Each row of a before or after table is a point. One or more steps were done to the points. Then noise was added and the rows were shuffled. The steps act on columns, c1 being the first. Write out the steps. A step turns or swaps two columns, mirrors them in a line or flattens them onto one, adds a multiple of one to another, or multiplies or shifts one. Angles are multiples of 10 degrees, from the lower column toward the higher: turns from -170 to 170, lines from 10 to 170 but not 90. Use the fewest steps. Two steps may share a column if one is a turn and the other turns, adds or multiplies; they go together, in the order done. Otherwise the lowest column goes first.

Before (14 x 3):
[[-21 -12 -24]
 [ 49  64 -35]
 [ 61  77 -53]
 [ 66 -46 -38]
 [ 64  50  32]
 [  9  59 -15]
 [ 46  19  13]
 [  9  17  27]
 [-12 -51 -20]
 [ 64  30  32]
 [ 13  86 -20]
 [ 48   8  -7]
 [  4   5 -20]
 [-29   6   9]]
After (14 x 3):
[[ 64  39 -16]
 [  3 -17 -11]
 [ 66 -53  30]
 [  7  30  -7]
 [ 48  -4 -11]
 [-29  10  -2]
 [-21 -28   3]
 [ 12  12 -86]
 [ 45  20 -12]
 [ 65  49 -37]
 [ 50 -10 -72]
 [ 61 -24 -90]
 [-13 -35  41]
 [ 10   5 -61]]
Steps: turn c2 and c3 by -70 degrees

Before (11 x 9):
[[  36   -4  -24  -54   42   88  -90   -2  -39]
 [  26  -18   53  -40   60   64  -27    9  -29]
 [-100   29   46  -52   39  -34  -13  -28   -3]
 [ -11   16   23   56  -12  -75   51   37  -29]
 [ -29   12   15   47  -15    4   75    8   16]
 [  -8    2  -12   95   10  -24   35   26   23]
 [ -46   10   10  -90   30  -44   30  -62  -16]
 [ -20  -33   22  -18   36  -43    7  -10   30]
 [  26   29   35   49  -40  -22   13   19   38]
 [  11   24   32   84   15  -30   29  -37    0]
 [   1  -60   23  -34    1   68  -71  -27  -47]]
After (11 x 9):
[[  4 -26 -34  60   2  93   2 -14  -3]
 [ 12 -64  34 -75  -5 -29   2   4   1]
 [ 43  28   8  43  36 113  -5  22   7]
 [-13 -24  27 -55 -13 -98  26 -37 -42]
 [ 56   8 -11  41  25  80   9 -53  -8]
 [-12 -20   1 -45 -28   3  14 -18 -19]
 [ 30  65 -65  66 -47 -55  15  12 -21]
 [ 29 -10 -18  33 -18 -55 -12 -15  18]
 [-39  -5   8 -55  28 -29 -14 -39  21]
 [ 15 -32 -47 -83  14 -35  11 -18 -13]
 [ 37  59 -44  19 -98 -43  -4 -33   3]]
Steps: swap c1 and c5; mirror c2 and c4 in the line at 160 degrees; turn c3 and c8 by -110 degrees; multiply c6 by 1.3; flatten c7 and c9 onto the line at 120 degrees

Before (14 x 14):
[[ 44 -22  40   1  19 -20  -8 -40  35 -13  42   4  13 -35]
 [-22 -12 -14  25  -7  12  33  32  55 -22  41  -3  22 -46]
 [-21 -27 -17  -2  -8 -13 -26  32  -3  50 -28 -15  38  22]
 [ 10   5   6   2  18  43  16  -2  61  39 -11 -22 -28  32]
 [-24  13  33  30  -6  -7  17 -21  14   1  25  35 -40 -22]
 [-24 -39  -4  14  17  -7   8  48 -23  29  38  -7 -30  32]
 [  5 -14 -20  39 -34  59  17 -14 -11 -13 -22   7  22   1]
 [ -2  42  30  -3 -16 -12  26   2 -26  56  36 -28  -8 -16]
 [-28 -29 -38 -47 -46  20 -41 -22   3   6  23  -2  26  -2]
 [-33  40  25  10  29  34   8 -19  41  10  36   5  20  -6]
 [ 48  50  44  38  -1  12 -35  -5 -21 -23   6  61 -22  17]
 [-19  14  27 -18  15 -19  24  47 -26   3 -47  30  28   2]
 [ 14  27  44 -15  34  27   3  10  18  47 -32  42  23 -30]
 [-27   0   0   5   5  35 -46  27 -15 -13 -42 -12  -3   0]]
After (14 x 14):
[[ 20   7  46 -26 -10 -16 -42 -50  -7  10 -28  -4 -29 -41]
 [-34 -23 -48  58  12  -8   6  31  -5  46  14  46 -32 -71]
 [-24  10  21  23 -11  13  16 -36   6 -13   4   6 -64  30]
 [ 45 -23  15 120 -30 -12  32  13 -48 -22 -19  -4 -20 -70]
 [-13 -33  -5 -73  11  44  13  14 -48  40  10 -22 -19  63]
 [ 39  -7  31 -69 -31  22  10  44  28  29 -22  -7  26  69]
 [ 41 -57 -10  81  42 -23  -4 -13 -12  -9  44   4  13 -65]
 [-37   9  -2   6 -16  21 -47  22   7 -11 -25 -11 -26   5]
 [ 27 -21 -30  74   9  36  23 -19  -1   4 -20  33  25 -21]
 [  8   7 -64 -17   4  24 -39  -5  18 -20  51  68   1  60]
 [ 37 -14 -48  19  32   2   4  14 -37   6 -28   3 -42  -3]
 [ 34  18 -51  35 -11   1  27 -10  17  54   0 -24  16 -32]
 [-50   2 -28 -17 -25 -36  22  42  29   4 -20  29   1 -10]
 [-29  -3  28 -47 -32 -41 -25  15   6  49 -21 -13  -9  42]]
Steps: swap c1 and c11; turn c2 and c3 by -130 degrees; turn c2 and c9 by 150 degrees; multiply c14 by 3; turn c4 and c14 by 50 degrees; turn c5 and c8 by 50 degrees; mirror c6 and c13 in the line at 150 degrees

Before (11 x 32):
[[  10  -35  -61    5    4  -27  -20   30  -39  -12  -17   33   48  -77
    31   -8  -34   -9  -20  -79  -54   70   35   44  -14   26   27  -44
    44  -39  -42   59]
 [ -51  -47  -28    1   44   -4  -10   54   11   -1  -37   55   19   -9
    29  -37  -14   22  -19   15   -8   68   42   24 -101   36   73   -4
    17   33  -91   20]
 [ -77   -8   -5  -18   35  -28   -8   62    9  -15  -60   74  -35    2
    27  -37  -31    4   25  -14  -61   30   -6  -50  -47   58   38   46
    36   39  -57   37]
 [   3    4  -36   49   35  -22  -48   50  -55  -32   -9   33   45  -31
     1   31    7   46   29  -49   -7   35    8   29  -31  -29   -3  -15
    19    6  -83  106]
 [ -58  -19   37   15  -13   24   26  -72  -57    3   -7   56   18   -4
   -63  -59  -35  -50  -87   -1   68  -40  -44    0  -20  -28   14   17
   -20  -16  -24    3]
 [  -8   45    5  -22   -6   62    6  -60   16  -33   22  -34  -95   -4
   -36   10   35  -44  -55   -3   48    8  -42    0   65  -29  -15  -16
   -61    9   -7  -52]
 [ -14   55    8  -24   11   94   -7  -40  -27  -63  -44  -49   36  -43
    12    8   21  -13  -72   -8   -5    3  -27   39   68  -16   -5  -30
   -61  -19    0   23]
 [ -60  -39   20   46  -18  -11    5   26   -1   59  -42   35   38  -13
    14    1  -38   15  -13    0   -3   78   -5  -29  -19   31   35    6
    31    8  -77   43]
 [ -10   73    8  -59   -4   65    2  -79    5  -47  -17  -63    5  -26
   -38    1  -30  -13  -41  -39   39   -5   26   -6   48  -41  -46  -77
   -42   35   11  -11]
 [ -73  -41   38   18  -28   55   89   33  -29    0  -16  -15  -15   25
   -65  -23  -56  -81  -55   13   51  -37  -20   -8  -42  -22   26    8
    -7  -26  -24    4]
 [ -25    9  -11   -2  -16   78   35  -98   33  -34  -35  -27  -15   19
    -9   21   42  -58  -30   12   26  -64   -9   -4   40  -22  -43  -23
   -36   30   40  -58]]
After (11 x 32):
[[ -71    0   50   12  -25   54   96   31  -57    2  -22  -28  -18   23
   -57  -25  -61  -82  -48   10   52  -34  -23  -13  -44  -44   43    2
    -7   30  -25   -1]
 [   5   18  -21   43   37  -21  -48   49  -84  -31   -8   51   39  -34
    -9   25   12   46   30  -54   -4   46   10   25  -25  -62  -13    7
    17   -8  -16  103]
 [ -80   31   24  -23   32  -19  -10   62  -21  -15  -58  124  -41    3
    27  -32  -26    9   25   -8  -68   42   -8  -52  -45  124    3  -56
    36  -18  -14   35]
 [ -10  -33    3  -17    7   94  -10  -41  -62  -64  -48  -78   39  -47
    10    6   30   -9  -72   -6   -9    4  -22   34   72  -28  -50   38
   -58   -1   -2   22]
 [  12   73  -20    4    3  -24  -22   30  -61  -15  -12   43   46  -76
    30  -15  -37   -5  -21  -77  -53   75   40   46  -11   50    5   62
    42   13    8   64]
 [ -11  -66  -32  -54   -4   82    7  -88  -29  -51  -19 -100    2  -27
   -40    1  -33  -14  -45  -38   36   -8   27   -5   43  -81  -56   57
   -39  -66   -3  -11]
 [ -10  -31  -11  -19    0   61    6  -58  -18  -30   19  -49  -97   -2
   -40    8   41  -41  -53    2   46    8  -45    1   56  -61  -33    5
   -64  -17    3  -50]
 [ -61  -18   40   10  -14   22   25  -71  -91    1   -2   90   14   -8
   -65  -59  -34  -51  -86   -2   70  -36  -49    1  -23  -55   21   -7
   -21   24  -26    3]
 [ -57   21   40   46  -21  -14    6   26  -30   58  -38   50   35   -8
    13    2  -41   15  -13    1    5   87   -6  -33  -23   63   41  -14
    27   -4   -4   45]
 [ -22  -28  -38   -2  -12   75   34  -95    5  -44  -36  -43  -16   24
   -15   30   46  -60  -31   15   28  -66  -10   -5   40  -43    1    6
   -33  -31   -6  -60]
 [ -48   87   34   -3   47   -1   -4   51  -22    0  -42   87   18   -8
    26  -28  -15   20  -19   24   -1   73   45   24  -97   77   15  -11
    22  -30  -17   15]]
Steps: turn c3 and c27 by -50 degrees; turn c2 and c27 by -110 degrees; shift c9 by -30; multiply c12 by 1.6; multiply c31 by 0.4; turn c22 and c31 by 20 degrees; multiply c26 by 2; turn c28 and c30 by 150 degrees
